Each row is a point. Two turns around zero, p and q, are shown by what they do to some points. Where does a point land after both, in the order given? Backwards means that the second turn is done in reverse. Each puzzle has new turns, and all numbers are rounded.
In the rows, zero is written as 128.

Turn p:
[128 155] -> [125 155]
[117 130] -> [117 129]
[116 108] -> [118 107]
[108 153] -> [105 151]
[171  94] -> [175  99]
Turn q:
[157 114] -> [159 118]
[144 121] -> [145 123]
[ 92 174] -> [ 86 168]
[111 122] -> [112 120]
[136 109] -> [139 110]
Where do these land?
p, then q: [137 114] -> [140 117]
q, then p backwards: [115  98] -> [116  98]
p, then q: [132 172] -> [120 172]

Turn p:
[ 98 117 181] -> [125 102 184]
[145 153 108] -> [129 159 110]
[152 127 119] -> [146 135 111]
[117 115 104] -> [112 115 107]
Turn q:
[103 152 148] -> [ 88 126 131]
[124 123  98] -> [141 152 114]
[179 111 100] -> [185 137 146]
[112 109 134] -> [126 115 106]
[121 144 161] -> [ 99 109 142]
Where do these land?
p, then q backwards: [152 129  77] -> [ 87 101 100]
q, then p: [150 143 160] -> [140 100 157]
q, then p backwards: [108 107 141] -> [124 106 106]
q, then p: [102 132 134] -> [102 123 123]

Turn p:
[ 79 116 124 151] -> [ 87  95 131 147]
[150 110 137  95] -> [166 122 143 110]
[162 156 147 109] -> [149 170 140 110]
[148 152 109 113] -> [136 150 108 103]
[170 140 119 132] -> [154 158 107 129]
[ 87 106 129 136] -> [104  91 139 139]
[101 116 131 159] -> [103 110 129 158]
Turn q:
[118 155 116 117] -> [ 99 144 125 131]
[146 101 151 104] -> [158 131 130  93]
[127  85  91 104] -> [139 115  72 109]
[ 92 142 154 135] -> [101 107 160 122]
[159 145 124 110] -> [136 167 125 125]
[105 127 120 143] -> [113 107 126 139]
[149 141 139 182] -> [149 126 157 177]
Where do these land?
q, then p backwards: [145 142 118 107] -> [143 156 125 132]
p, then q: [145 122 103 133] -> [132 138 102 142]
p, then q: [139 153 117 138] -> [103 141 121 140]
p, then q backwards: [154 130 145 129] -> [157 134 135 132]
p, then q: [ 57  93 157 133] -> [148  55 153 100]

Turn p:
[141 143 125  56 138 117] -> [ 96 162 114  72 111 131]
[120 116 133 145 158 110] -> [141 147 116 146 150 112]
[104 133 143  54  97 151] -> [113 121 156  47 123 137]
[141 138 132 152 157 153] -> [156 139 114 149 126 156]
[109 122  96 163 119 121] -> [115  98 123 160 154 126]
[129 141 123 155 113 104] -> [110 125 142 162 127 120]
[138 138 149 164 122 114] -> [138 136 149 165 118 120]
[141  95 123 134 120 153] -> [152  98 111 123 116 123]
Turn q:
[152 133  96 125 107  83] -> [114 109 105  75 140 125]
[129 115 130  80 144 149] -> [157 117 155 129 106 160]
[127 125 112 137 125 139] -> [138 130 110 132 125 125]
[119 129 141  85 120 103] -> [121  92 160 113 127 139]
[144 120 140 175 111 149] -> [138 165 116 138 147  92]
[131 179 107 114 135 134] -> [108 124 116 116  77 127]
[132 140 145 186 157 140] -> [102 181 112 157 137 120]
[ 90  82 153 122 125 125] -> [144 104 150 164 167 137]
Where do these land?
p, then q: [111 141  90 173 132  94] -> [102 147  90 173 152 137]
q, then p: [104 169 162 148 110 148] -> [113 131 167 164 146  95]
p, then q: [130 131 138 122 109  99] -> [104 110 141 134 141 118]
q, then p: [161 121 110 102 119 130] -> [120 131 120  95  96 129]
q, then p: [106 145 124 139 155 119] -> [132 103 137 137 155 141]
p, then q: [137 117 144 143 141 140] -> [131 148 123 105 128 121]
p, then q: [150 139 144 101 110 122] -> [128  99 148 123 121 103]
q, then p: [124  60 112  96 148 174] -> [168 121  96 150  61 157]
